Each point is reached from the start by the listed moves, each made once or not at all, plus a little noise. Say if it took an odd or an even number of moves. Then give how often each move was made.
In the rows, 128 means zero.

Moves:
(1): [128 139 151 164 106 142]
(2): [109 158 144 162 110 134]
(3): [161  84 118 157 108  96]
Start: [127 124 124 123 130 130]
Points:
[128 125 125 123 131 129] -> even (0, 0, 0)
[141 121 153 223  70 118] -> odd (1, 1, 1)
[161  79 115 152 110  97] -> odd (0, 0, 1)

Moves:
(1): [135 100 128 157 116 104 125 146 138]
(2): [147 134 143 129 143 108 122 108  96]
(3): [133 142 133 138 106 151 112 133 129]
(4): [123 118 136 138 130 123 104 136 144]
(5): [165 135 133 129 143 114 137 140 119]
(6): [129 139 129 115 138 132 136  72 123]
Start: [142 139 114 141 128 122 140 140 137]
Points:
[143 103 123 180 118  92 115 165 159] -> even (1, 0, 0, 1, 0, 0)
[203 124 146 171 160  65 127 104 118] -> odd (1, 1, 0, 1, 1, 1)
[206 125 135 172 146  65 142 148 104] -> odd (1, 1, 0, 0, 1, 0)
[201 162 135 132 168  96 152  77  94] -> odd (0, 1, 0, 0, 1, 1)
[168 123 143 192 110  98  93 148 130] -> even (1, 1, 1, 1, 0, 0)
[185 110 124 181 133  83 126 178 154] -> odd (1, 0, 0, 1, 1, 0)

Moves:
(1): [ 98 128 138 139 129 132 139 135 142 131 132 116]
(2): [109 158 138 128 138 145  95 119 126 116 103 136]
(3): [135 113 155 149 118 120 110 133 112 119 135 121]
(4): [124 145 138 101 121 128 110 151 126 145 136 122]
(5): [112 142 135 136 107 116 126  95 124 118 142 136]
(6): [133 125 146 187 125 147 104 153 141 128 116 137]
(7): [133 123 143 125 131 117 127 125 141 150 120 137]
(8): [109 102 138 127 127 131 122 138 128 103 121 137]
(9): [115 108 113 137 139 114 132 111 134 149 139 121]
(10): [112  91 111 126 124 124 108 122 143 131 123 117]
(11): [144 135 149 147 130 139 164 139 139 133 157 138]
Start: [108 130 131 122 120 133 144 140 122 120 122 147]
Points:
[ 35 125 188 171 135 150  78 175 165 146  92 159] -> odd (1, 1, 0, 1, 0, 1, 1, 1, 1, 0, 0)
[ 42 146 162 158 106 150 136 108 156 108 139 151] -> odd (1, 1, 0, 0, 1, 0, 0, 0, 0, 1, 1)
[ 65  59 182 168 109 139 145 166 146  98 150 138] -> odd (1, 0, 1, 0, 0, 0, 0, 1, 0, 1, 1)
[ 64 106 185 192 123 155 147 197 165 142 154 151] -> even (1, 0, 0, 1, 0, 1, 0, 1, 1, 0, 1)
[ 46  27 178 217 117 123  91 160 168 135 111 137] -> odd (1, 0, 1, 0, 0, 1, 1, 1, 1, 1, 0)
[ 41  72 151 131 122 133 151 169 166 144 162 130] -> even (1, 0, 0, 1, 0, 0, 0, 1, 1, 1, 1)

Moves:
(1): [117 109 109 128 106 110 126 138 117 115 148 110 144  78 131  93 137]
(2): [103 120 121 124 133 113 107 125 133 121 127 132 109  91 142  93 137]
(3): [129 111 142 145 149 124 127 135  99 128 111 173 103 124 101 139 140]
(4): [139 126 114 114 160 125 139 143 132 126 153 156 112 107 150 117 119]
(5): [154 119 120 114 130 137 126 112 123 113 158 149 141 124 148 121 130]
(6): [119  95 111 136 126 123 164 110  85 149 122 118 101 178 136 175 127]
(7): [149 138 130 115 100 127 116 122 155 133 143 149 170 140 138 139 114]
(8): [132 109 160 119 142 102 135 155 115 150  88 154 118 124 137 131 166]
(9): [129 141 159 146 129 131 152 151 159 107 134 121 125  96 166 103 139]
(10): [110 135 121 122 134 121  98 136 107 121 137 124 118 105 139 108 129]
(11): [135 122 127 156 100 129 105 148 138 124  89 101 147 102 118 102 134]
(12): [126  70 129 104 102 134  89 147 118 142 141 149 150 126 126 135 154]
(13): [163  82 154 160 125 149 172 129 107 163 125 153 146 157 130 123 138]
(14): [121 185  95 139 156 161  95 145 128  98 130 175 127 135  98  87 132]
Start: [148 154 135 117 113 145 141 114 132 101 135 122 121 144 124 176 121]
Points:
[153 131 146 115 138 111 108 186 109 111  88 145 103  71 155 120 159] -> even (0, 0, 0, 1, 0, 0, 0, 1, 0, 1, 1, 0, 0, 0)
[175 103 154 130  76 136 141 132 136  76 211 163 178  35 221  60 151] -> odd (1, 1, 0, 0, 1, 0, 1, 0, 1, 1, 0, 0, 1, 0)
[158  80 182 183 133 152 211 136  51 128 124 173  74 167 157 186 154] -> odd (0, 0, 1, 0, 0, 1, 0, 0, 1, 1, 0, 0, 1, 0)
[195 155 100 127  97 181 105 130 101  74 206 216 199 113 140  81 134] -> even (1, 0, 0, 0, 1, 0, 1, 0, 0, 1, 0, 0, 1, 1)
